Every row gives one point. Each table stands for the endless flat space through its points: a line for two points, a plane for three, and so on. The two share one point or none. Which?
In the rows, zero is written as 128.

First, 2 rows:
[[163 146  92 129]
 [151 154  96 117]]
Second (2 x 4):
[[162 150 100 122]
 [146 154  88 132]]
They share: no point

First:
[[119  79 128 105 130 130]
 [ 71 115  86 117  76 100]]
Second, 2 rows:
[[ 80  77 116  96  81 137]
 [100 122  96 126 131  97]]
They share: no point

First, 2 rows:
[[118 161 108 101 103 168 145 106]
 [ 91 158 105  89 130 144 169 124]]
Second:
[[110 162 109  88 128 157 167 132]
 [ 83 153 106 112 128 130 173 111]]
They share: no point

First (2 x 9):
[[177  94 155 131 157 124  78 164 147]
 [167  98 160 133 158 114  87 159 146]]
Second (2 x 9):
[[177 100 151 121 139  90 108 148 165]
 [167 101 158 128 149  97 102 151 155]]
They share: [157 102 165 135 159 104  96 154 145]

First (2 x 9):
[[ 94 104 155 131 101 116 121 154 146]
 [114  84 157 139  83 116 129 166 126]]
Second:
[[ 94  88 170 135 108 110 139 174 142]
 [114 100 142 135  76 122 111 146 130]]
They share: [104  94 156 135  92 116 125 160 136]

First (2 x 11):
[[ 84 126 133 115 118 131 139 122  95 158 100]
 [ 76 125 132 118 117 126 136 113  97 166  95]]
Second (2 x 11):
[[ 71 108 148  98 109 159 116 146  68 185  68]
 [ 99 144 140 106 121 135 144 118 108 149 108]]
They share: no point

First, 2 rows:
[[109 135  91 145 112  96 144 163 139 173 154 102]
 [106 144  90 135 107  96 138 155 133 169 150 103]]
Second, 2 rows:
[[113 151  82 112  97  81 137 117 113 163 147  90]
 [121 143  78 107  98  74 142 109 107 161 149  83]]
They share: no point

First (2 x 14):
[[ 84 100 108  85 124 129 111 155 103 106 129 106  89 167]
 [111 106  93 109 112 135 108 128 115  82 117  91 101 137]]
Second (2 x 14):
[[ 80  91  82  71  87 128 137 157 127 113 113  66 111 157]
 [110 103 136 131 147 134  83 145  91  77 125 120  75 163]]
They share: no point

First, 2 rows:
[[127 103  99  98 120 106 119  97 117 111 111 158 137 133]
 [177 153 124  98 140 101 154 117 102 101 106 118 132 108]]
Second, 2 rows:
[[141 115 112  92 111 108 145  92 122 112  97 127 137 124]
 [149 147 124 120 151 116 105 124  90  96 125 159 117 104]]
They share: no point

First (2 x 18):
[[132 125 113  80 120 138 137  98 105 103 137 120 159 158 166 114 159 104]
 [159 113  92 107 147 156 125 110  75 103 107 111 180 167 157 135 132 128]]
Second:
[[141  89 127  98 126 161 126 121 122  78  99 100 176 154 166 116 152 140]
 [141  99 121  96 127 157 129 116 112  84 109 108 172 159 165 117 150 131]]
They share: no point

First, 2 rows:
[[144 134 153 102 120 166 135 114 137 158  95 119 120 144 115 167 137 166
  115 115]
 [184 159 128  67 130 161 100  84 142 178 100 159 120 174  85 122 172 161
  165  80]]
Second (2 x 20):
[[169 132 113 103 145 194 112 126 166 169  67 153 117 129 106 140 169 146
  147 104]
 [163 140 133  93 131 174 118 110 148 167  87 141 119 147 104 146 157 158
  139 102]]
They share: [160 144 143  88 124 164 121 102 139 166  97 135 120 156 103 149 151 164
 135 101]

First, 3 rows:
[[112 151 104 115 160 132 159 125 183 166  73 155 120 137 111 139 123 173
  145 113  49 166 132 111]
 [150 123  92 131 170 114 171 155 153 162 145 101 180 173  89 175 111 127
   63  81 133 162 158  67]
 [134 135  92 129 164 124 161 145 167 170 117 125 156 165 101 159 117 143
   97  91 101 166 144  87]]
Second (2 x 24):
[[137 110  95 117 135 144 165 170 186 152 130 152 150 146  82 175  99 174
  134 127  76 188 172  77]
 [125 164 101 129 195 102 165 110 150 176  88 104 150 164 118 139 135 126
   74  67 106 140 118 101]]
They share: [131 137  98 123 165 123 165 140 168 164 109 128 150 155 100 157 117 150
 104  97  91 164 145  89]

First (2 x 24):
[[122 129 172 145 159  88 133 108  90 112 114 147 175 161 180 107 143 125
  164  99 103 166 166 178]
 [122 129 132 100 114 133 133 153 140 162 119 137 140 156 140 142 183 135
  129  94  83 161 146 128]]
Second (2 x 24):
[[101 159 171 154 165  82 136 108 116 114 146 113 152 162 158 103 141 150
  120 106  74 170 188 146]
 [129 119 151 118 133 114 132 132 108 138 106 153 164 158 166 127 165 122
  160  94 102 162 148 162]]
They share: [122 129 156 127 141 106 133 126 110 132 116 143 161 159 164 121 159 129
 150  97  95 164 158 158]

First, 2 rows:
[[142 100 108 125 120 108  99 144 157  95 161 102 140 105 154 175 109 165
  130 124 124 144 156  90]
 [132 102 126 137 134 120  87 132 151  89 151  82 160 113 136 191  93 167
  128 134 144 156 150  94]]
Second:
[[119  87  96 128 121  98 145 147 115  91 156  79 146  77 180 132 101 143
  156 101 110 171 176  94]
 [134  94 127  83 126 110  99 154 153 136 210 111 144 114 142 154 111 150
  114 124 132 139 116 116]
 [135  95 116 100 121 106 105 151 151 123 192 107 138 109 152 156 113 155
  124 121 126 139 136 106]]
They share: no point

First:
[[115 149 192 138 140 131  79  69 100  83  98 118 155 136  97 121 159 117
  144 163 140 138  99 158]
 [175 179 144 174 158  95 133 129  82 125  80  58 179  88  97  79 177 135
  168 115 158  84 147 152]]
Second (2 x 24):
[[157 150 176 152 155 123 110 109 101  92 107  98 179 132  83 110 180 114
  166 149 149 111 105 157]
 [127 185 156 162 140  98 100  84  76 122  62  73 149  82 118  85 150 144
  141 124 149 111 150 152]]
They share: [145 164 168 156 149 113 106  99  91 104  89  88 167 112  97 100 168 126
 156 139 149 111 123 155]

First:
[[164 142 165 148 111  86 132 169 137 115 148 120 112 111 113 171 160  99
  170 124 108 114 110 106]
 [119 182 135 148  91 106 112 144 107 160 143 125 132 131  93 121 135  99
  165  74 123  89 110  91]
 [164 157 151 138 109  84 120 174 131 125 144 113 113 113 110 171 161 103
  175 122 101 106 112 112]]
Second:
[[106 145 123 138 112 121 112 167 145 162 132 104 110 128 118 138 144  77
  168 103 125  80 121  76]
 [115 164 139 153 100 114 109 175 126 162 144 120 121 113 120 145 133  75
  184 107 103  81 127  90]
 [107 156 131 148 105 120 108 176 135 166 139 113 116 117 123 143 135  71
  181 108 109  77 128  83]]
They share: [137 166 147 148  99  98 120 154 119 142 145 123 124 123 101 141 145  99
 167  94 117  99 110  97]

First (3 x 24):
[[148 108 146 105  61  90 101 170 121  80 127 168  93 142 165 163 127 107
  155 150 143 133 111 161]
 [168  88 118 106 116 118 117 139 128 108 148 127 118  78 150 178 110 105
  156 189 146 143 114 124]
 [152 130  78  87 111 132  73 156 177  70 165 126 163  98 149 127  95  91
  189 150 167  83 109 151]]
Second (3 x 24):
[[168 119  96  90 103 146  59 151 145  89 115 102  94 131 200 173 142  94
  148 175 150 134  96 125]
 [154  80 128 109  85  62 146 157 122  92 189 176 147  87 120 149  94  94
  200 164 160 121 122 158]
 [170 101 110 108  87 128  73 153 149  85 133 120 110 113 180 165 136 104
  152 173 140 138  98 141]]
They share: no point

First, 2 rows:
[[145 140 164 110 102 164  80 118 181 110 119 184 122 158 140  83 141 111
  146 131 107 139 154 102]
 [160 150 139 145  87 154 110 148 141  75  74 134 142 113 155 123 151 146
  141 171  62 169 164 107]]
Second:
[[168 142 168 141 110 158  86 138 171  92 104 162 131 147 141  86 139 109
  143 146  75 153 143  96]
 [128 178 132 101  74 162 122 118 159 132  64 150  99 123 169 118 175 141
  123 138 103 125 175  96]]
They share: no point

First:
[[ 96 161 133 117 165 116 152 155 144  88 156 133  90 113 157 101 135  98
  138 163 121 164  85  84]
 [ 91 165 131 110 162 107 143 164 154  87 154 127  88 112 153 107 125  92
  145 163 112 161  82  80]]
Second (2 x 24):
[[125 166 141 118 168 122 179 125 137  92 188 145 107 141 182 107 175  98
  101 193 127 152  97  64]
 [ 85 151 131 128 168 127 149 160 132  87 138 135  82  96 147  87 125 108
  151 143 132 177  82 104]]
They share: [101 157 135 124 168 125 161 146 134  89 158 139  92 114 161  95 145 104
 131 163 130 167  88  88]

First, 2 rows:
[[138  87 170 160 128 139 114 149 145 164  91 136 100 121  86 101 144 133
  136 134 101 148 169 126]
 [148  89 167 151 135 138 106 147 136 154  92 144  97 121  96  98 147 135
  144 140  97 147 166 128]]
Second, 2 rows:
[[185 103 194 130 124 128  92 130 115 165  99 131  64 112 103 116 132 125
  149 152  96 134 175 100]
 [140  83 144 150 154 143 102 155 135 130  89 166 114 127 108  81 162 145
  154 142  91 154 155 150]]
They share: [158  91 164 142 142 137  98 145 127 144  93 152  94 121 106  95 150 137
 152 146  93 146 163 130]

First (2 x 24):
[[154 128 119  90  96 122 166  93 112 166 144 135  96 158 141 157 173 152
  117 136 146 165  95 149]
 [140 136 119  70  80 138 182  79 124 180 150 131  90 170 151 169 191 172
  127 142 148 167  95 141]]
Second:
[[180 121 127  96  74 147 188 101 114 141 143 142 105 133 165 142 144 155
  106 135 130 197 124 152]
 [175 114  83 103 121 121 102 122 112 171  99 122 116 169 115 124 157 148
   87 120 137 105  91 204]
 [145 134 141 111  89 109 226  78 112 155 181 150  70 125 153 168 157 138
  139 148 149 211 115 108]
 [125  69 133 138 106 116 192  47 127 156 109  97 101 174 115  94 197 153
  152 195 202 160 106 139]]
They share: no point

First (3 x 24):
[[152  99 106 118 116 123 149 106 137 198 123  88 171 115 109  93  62 142
   93 117 160 134 151 167]
 [192 137  90 142 146 108 153 123  96 173 122 130 149 124 146 115  78 110
   93 103 148 104 162 190]
 [152  87 106  70 104 129 149 112  83 144  69 100 111  97 139  81 110  94
   93 153 160 122 121 137]]
Second:
[[181 111 122  93 124 141 170 103  81 140 105  76 168  94 142  82 111 131
   74 160 147 119 117 191]
 [133 105  92 105 124 111 122 121 117 200  93 118 108 136 106 106  75  77
  128 100 177 125 153 131]]
They share: no point

First (3 x 24):
[[ 73 149  96 138 180 105 148 145 128 110 167 132 103 130 115 133 157 126
  130  96 139  92 161 187]
 [133 164 119 177 134  94 159 115 108 108 149 133 123 140  85 128  99 154
  116 131  73  90 117 134]
 [ 97 158  93 147 174 108 169 115 104 104 161 123  91 160  85 130 127 126
  136 105 109  74 149 160]]
Second (2 x 24):
[[ 91 188 109 172 125  97 177 153 137 111 168 133 131 138  97 118 129 167
   92  93 106 104 120 156]
 [103 156  97 164 157 101 157 121 113 107 144 129 103 134  93 130 125 135
  128 121 106  84 136 160]]
They share: no point

First (2 x 24):
[[148 102 101 143 118 182 106 104 173 121  98 155  75 112  82 118  98 102
  131 124 105  85 153 169]
 [154  84 110 125  88 161  79  89 152 142  92 140  99 115  97 109  95 105
  140 124  84 106 165 166]]
Second (2 x 24):
[[146  60 137 143 116 156  76 124 162 135  91 133 109 114  74  88  78  83
  122 112  91 126 158 137]
 [158 120  77 119  80 180 100  64 156 135  97 157  73 114 110 136 114 125
  152 136  91  72 164 197]]
They share: [152  90 107 131  98 168  88  94 159 135  94 145  91 114  92 112  96 104
 137 124  91  99 161 167]

First (3 x 24):
[[ 89 127 136  99  91  71 107 133 118  94 144  89 157 146  99 132 131 123
  114 107 131  98 133  99]
 [ 87 120 146 102  94  80 135 133 141 114 153  91 148 118 113 130 116 146
  112 103 104 119 138 127]
 [105 126 134 111  94  74 105 145 117  99 138  91 157 145 104 130 128 122
  121 112 131  92 138 100]]
Second, 3 rows:
[[125  59 125 147  97  70 111 201 174 117 161 146 136 104 132 174 106 101
  123 107  68 131 160 135]
 [ 95  86 155 120 118  91 123 174 168 105 155 119 148 122 156 147  97 125
  150 122  89 131 148 150]
 [ 93 134 166 105 114 102 149 135 143 121 142  77 153 119 142 108 100 168
  141 120 109 116 140 148]]
They share: [113 116 146 123 100  88 141 153 147 129 146  95 145 107 126 126 106 152
 123 110  95 116 148 138]

First (2 x 24):
[[110 104 157 101 163 132 161  98 170 115 125 155 143 131 101 164  94  97
  142 130 120  99 142 113]
 [125 128 163 116 169 111 137  95 155 106 155 155 173 140  95 161  88  79
  148 136 132  99 172 122]]
Second, 3 rows:
[[ 90 131 132  86 154 121 145  87 161  93 168 158 140 113  76 153  95 108
  167 112 149  98 157 119]
 [112 121 174 130 198 143 188 102 186 146 108 184 190 113 117 144  85  75
  140 152  95 120 169 108]
 [120 101 174 122 166 115 154 108 164 132 108 152 170 137 103 162 101  81
  134 136 107  92 145 110]]
They share: no point

First (2 x 24):
[[114 145 156 150  87 165 160 134 137  95 154  94 162 148 116 148 143 106
   84 149 105  79 108 126]
 [ 84 148 186 120  99 165 148 146 110 119 130 115 168 166 134 148 161  88
  111 158  99 109  90 105]]
Second (3 x 24):
[[117 138 157 144  88 169 156 148 119 110 140 112 163 157 133 136 155 109
   81 152  90  99 113 131]
 [124 129 156 140  92 175 162 155 109 118 141 118 169 163 139 131 159 114
   75 151  80 106 117 137]
 [124 123 144 128  74 167 148 137 101 134 151 102 185 177 153 135 141 128
   85 147  84  90 107 121]]
They share: no point

First:
[[148 119 128 162 168 117 162 126 100 119 116 117 102 144 135 158 147 102
  164 162 110 157 150 131]
 [124 128 123 172 156  96 184 111  95 125  92 109 120 174 117 170 146  86
  183 175 125 170 173 131]
 [148 113 130 128 168 135 146 138 120 143 122 119  90 144 159 122 145 100
  148 134  86 141 136 137]]
Second, 3 rows:
[[134 115 135 118 165 109 166 147  93 149 118 140  88 153 156 151 160  90
  152 135  89 132 152 150]
 [154 111 129 120 147  93 182 147  89 165 100 160  84 171 150 161 178  76
  146 151  85 112 148 138]
 [102 123 142 124 196 145 133 139 111 117 147  93 100 122 163 124 121 117
  165 111  99 175 156 164]]
They share: [140 117 128 137 164 125 156 131 115 141 113 116  98 154 149 132 145  95
 157 143  95 148 146 136]

First (2 x 24):
[[159  71 170 125 117 151 152 161  99 171 129 176  99 113  73 181  99  97
  168  80 142 118 150 115]
 [123 107 142 141  85 167 112 125  91 155 105 152 127 129 109 149 111 137
  140 104 118 102 154  79]]
Second, 3 rows:
[[141  94 155 119 132 179 106 132  65 157 102 154  77 124  68 170 126 104
  141  63 106  95 164 118]
 [147  91 169 149  64 154 156 176 133 170 146 167 142 128 125 180  75 135
  167 112 143 127 157  64]
 [142  88 161 113 139 173  96 121  69 161 102 169  86 132  61 157 134 111
  149  62 103  82 150 120]]
They share: no point

First, 2 rows:
[[ 74 155  99 188 127 125 133 128 147  72 146  79  84 140 141 134 119  84
   93 102 121 136 135 110]
 [ 88 139 113 170 131 131 113 114 145  88 136  91 102 148 143 150 121  90
   97 102 109 142 153 102]]
Second:
[[ 46 112 132 141 155 143 119 105 162 106  89 139 118 166 124 193 164  63
  126  55  91 120 190 111]
 [110 129 132 149 159 186  71  86 126 103 109 109 100 189 133 131 147  73
  105  86 121 140 120  84]
 [ 83 109 128 156 155 146 102  92 155  83 121 110 127 174 119 157 153  67
  126  83 108 130 153  96]
 [ 81  96 128 161 161 137 107  88 164  68 130 107 142 177 108 155 159  61
  140  84 111 125 153  94]]
They share: no point

First:
[[153  81  75 121 172  95 151 145  60  89 132  76  90  71 179 159 165 175
  161 128  77 168  73  95]
 [147 104 135 179 131 100 134  76 122  97 123 112  99 100 151 140  91 127
  149 145 112 167  89  93]
 [129 109 111 153 132  87 159 109  88 117 120 112  90  99 159 163 125 151
  149 144  81 148 105 115]]
Second:
[[140  83  78 135 167 106 131  97  74 113 152 135  72 118 181 165 140 136
  164 123  87 149  74 126]
 [152 107 118 147 147  86 147 125  86 105 120  99  92  82 153 149 116 156
  156 147  99 157  90  90]]
They share: no point

First (4 x 24):
[[119  87 178  84 130 122 132  75 166 139 177 176 164 171 123 143 144 177
  173 131 165 127  91 109]
 [131  87 180  79 138 128 146  61 174 136 177 162 161 173 151 131 152 195
  191 112 180 123  79 118]
 [ 97  78 167  77 143 142 113  86 163 128 192 158 170 149 120 131 149 166
  168 128 178 148  92 137]
 [ 83 111 143  91 137 144 108 105 162 146 137 130 164 127 158 147 111 164
  167 133 150 169 114 132]]
Second, 2 rows:
[[ 85 116 156 106 126 131 110  97 153 159 129 156 164 140 128 176 100 150
  150 159 119 148 117  99]
 [125  80 132  82 122 119 126 125 145 123 149 184 156 152  92 152 112 170
  158 143 147 144 141  83]]
They share: no point

First (2 x 24):
[[154 145 159 125 194 168 135 110 136 142 177 120 117 124  79  64 112 125
  154 139 111  68 130 143]
 [144 127 153 127 176 148 119 128 150 134 169 128 107 116  85  84 120 121
  144 125 103  82 130 135]]
Second:
[[122 139 131 114 190 117 101 119 137 111 165  98 110 138 107  64 128 116
  155 114  70  87 150 122]
 [134 135 177 176 163 145 104 165 160 122 136 178  67  78  84  82 132 115
  155 145 125 116 130 109]
 [140 118 110  87 187 114 128 113 134 135 189  68 128 168  95  91 119 122
  125  93  55  63 150 140]]
They share: no point

First (5 x 24):
[[149  99 133 114 115 189 113 195  93 118 150 104 192  71 155  78 177  68
  162 133 111  84  70 110]
 [150 123 121 129  76 122  95 180 135 126 116  98 148  94 120  74 142  90
  141 181 152 129  94 148]
 [138 114  59 115  53 132  91 155 188 116 133 102 114  67  80 101 126  97
  139 166 113 129  99 144]
 [107  69  89 108 119 159 113 167 131 126 128 128 156  99 101 104 167  90
  132 119 115 138  80  70]
 [142 141 153 113  93 125  74 205  93 117  87  77 176 101 143  49 135  55
  150 173 147 141 107 133]]
Second, 3 rows:
[[135  74 128 137 110 135 113 167 131 129 124 122 148  82 118  79 122  96
  137 195 146 144  78 146]
 [105 122 104 141  80 123  99 145 140 120 108 120 147 123 112  95 162 105
  130 166 166 154 103 105]
 [150  68 113 120 107 132 114 184 140 138 129 117 141  81 103  83 132  96
  133 172 133 133  73 138]]
They share: [130  96 103 126  91 126 106 168 143 131 119 117 142 104 103  91 152 101
 130 161 147 141  88 117]

First (2 x 24):
[[141 141  88  92 119  91 146 152 101 116 140 168  96 139 132  96 154  74
  172 122 116 172  73 171]
 [131 141 108 127  84  96 141 117 131 161 135 138 146 124 172 101 174 124
  147 127  96 142 113 121]]
Second (5 x 24):
[[155 152  58 103  86  73 170 134 159 163  90 164 127 160 167  74 146 108
  160 111  85 173  94 149]
 [165 181  28  90  90  53 154 130 180 132  79 142  93 146 179  63 121 105
  141  99  93 182  81 127]
 [135 153  96 106 116  74 103 136 103  75 161 140  81  80 150 119 161  60
  134 112 129 175  77 125]
 [140 170  50 105  78  35 156 134 150 118 104 146  90 113 163  87 124  82
  144  86 103 195 106 137]
 [140 179  47  97  68  14 158 152 151 131 103 165  96 113 170  77 109  85
  150  75  89 208 113 136]]
They share: no point

First:
[[ 93 134 139 118  83 122 101 143 174 131 153 104 130 152 123 127  97 159
   77 180 187 119 143 185]
 [ 56 174 125 148  93 109  68 134 185 157 188 133 156 132 115 139 127 148
   89 173 171 109 113 153]
 [ 98 134 141 124  89 119 106 144 167 121 146 111 120 144 123 135 107 154
   77 175 179 113 149 189]
 [145 124 116 147 157  68 169 151 110  55  75 173 129 115 141 127 122 165
  120 127 101  85 122 158]]
Second:
[[ 83 148 113 144 123  92 102 131 149 111 145 153 135 131 126 125 133 158
  104 132 151  86 108 152]
 [103 156 131 159 120  86 114 141 160 111 140 160 145 115 115 149 140 152
   96 160 133 104 124 152]
 [123 156 149 171 114  78 122 141 178 111 140 170 155 107  95 167 154 154
   84 178 125 122 134 144]]
They share: [ 93 156 122 153 123  90 110 141 151 111 140 155 140 119 125 140 133 151
 102 151 137  95 119 156]

First:
[[100  80 123  77 178 186 138  90 118 133 131 100 176 117 129 132  88 132
  188  93 111 156 115 116]
 [ 50  79 119 118 193 129 170  60 108 127 145 150 140 165 130 173 155 143
  140 115 112 168  84 117]
 [ 74 113  56  78 124 102 190  56 134 136 136 121 170 153 201 198 106 160
  143 152  91 132  37 124]
 [ 92  69 113 125 205 147 138 109 115 142 175 146 137 147 131 169 138 126
  131 120  88 183 110 128]
 [127 131  49  63 122 165 156 102 112 119 129  80 191 112 217 169  57 119
  166 146  97 106  79 135]]
Second, 3 rows:
[[137 102  65  58 178 143 152 109 141 144 129  83 131 132 171 162  82 105
  178 128  74 167 134 139]
 [ 67  88  89 133 142 179 125  78 106 122 166 165 180 112 137 135  82 147
  154 125 110 133  64 119]
 [103 104  93  96 158 163 148 104 113 133 152 131 168 127 157 158 104 132
  150 119  94 142  89 112]]
They share: no point

First (3 x 24):
[[ 87  99 113 122 123 126 157 115 146 121  81 122 103 102 145 168 145 108
  132 141 116  96 119 163]
 [ 63  75 137 146 117 138 127 130 155 109  63 140 130  78 136 138 130  93
  132 117 140 102 116 142]
 [107  95 117 132 133 146 163 121 152 119  95 124 117 120 143 168 125  98
  150 131 124  98 135 155]]
Second, 2 rows:
[[122 115  98 109 129 153 165 114 156 122  86 118 117 131 134 163 141 117
  153 131 107  92 143 146]
 [ 72  65 143 149 114 103 145 129 136  97  71 113  87  81 144 168 141  72
  143 156 157 102  98 161]]
They share: no point

First:
[[148 136 112 152 131 144 133 102 119 167  91  98  99 130 150 119 133 120
  106 130 100  95 126  88]
 [145 112  91 146 137 129 112 108 125 149  97  89 129 118 177  92 154 126
  127 106 121 113 108  91]]
Second:
[[137 125 105 155 122 134 125 121 130 150  90  99 105 119 152 111 144 115
   97 118 106  92 120  93]
 [133 135 114 156 111 135 112 147 129 146  75  97 112 111 147 106 141 118
   84 115 104  85 129  92]
 [123 105 109 136 151 115 152  97 149 146 110 107  77 141 177 106 166  98
  104 115 124 110 104  82]]
They share: no point

First (2 x 24):
[[ 77 105 122 103 172 148 142  72 159 178 124 142 170 104  95 113 117 135
  172 108 161 129 111 111]
 [105  97 126  99 144 136 146 112 151 158 152 122 138 128  99 117 105 159
  152 116 149  89 115  95]]
Second, 3 rows:
[[100  88 123  85 139 141 139  93 143 137 155 149 140 123  75 132 110 169
  161 104 150  83 114 108]
 [112  98 111  75 139 133 135 111 123 157 147 141 144 121  93 120 118 161
  181  92 130 103 118 106]
 [ 96 110 127 115 163 137 151 111 163 189 135 105 152 121 121 100 106 137
  153 124 154 115 114  90]]
They share: [ 98  99 125 100 151 139 145 102 153 163 145 127 146 122  98 116 108 153
 157 114 152  99 114  99]

First:
[[138  87 106 164 127 131  78 110 123 146  76 191 103 135 129 147 107 159
  158  95  75 140 115 114]
 [150 111 166 146 175 173 114  98 171  92 136 143 145  87  75 135  71 153
  158 155 135 110  85  78]]
Second (6 x 24):
[[184 121 119 190 111 133  90  93 169 128 118 160 117 140  87 151  81 148
  179 137 120 118  74 101]
 [183  83 122 197 115 166 114  74 164 111 118 129 103 127  89 129  73 142
  190 147 101 134  67  79]
 [202 113 152 180 120 147 105  65 165 124 109 158 127 143  81 135  56 176
  146 129  93 137  39  78]
 [181  92 142 176 132 167 115  73 162 111 117 152 118 119  97 129  75 164
  157 131 100 129  66  73]
 [201 113 169 163 137 148 103  60 156 137  95 171 130 146  69 136  48 190
  131 129  81 143  39  71]
 [122  71 154 110 218 185 121  99 137 104 113 184 155  89 129 141 102 204
  102  93  95 117 121  78]]
They share: no point

First, 2 rows:
[[144 136 115 113 168 123 133 156 131 138 101 134 119 130 164 122 124 139
  158 160 160 158 138 117]
 [146 142 123 105 170 143 115 162 127 156  91 126 131 122 162 132 142 151
  142 176 148 158 150 115]]
Second (2 x 24):
[[152 131 118 108 158 107 145 158 140 121 112 139 108 134 169 123 125 123
  172 157 172 163 124 113]
 [125 137  97 135 185 125 136 143 119 145  94 136 123 134 157 105  95 153
  154 142 154 148 148 128]]
They share: [143 133 111 117 167 113 142 153 133 129 106 138 113 134 165 117 115 133
 166 152 166 158 132 118]
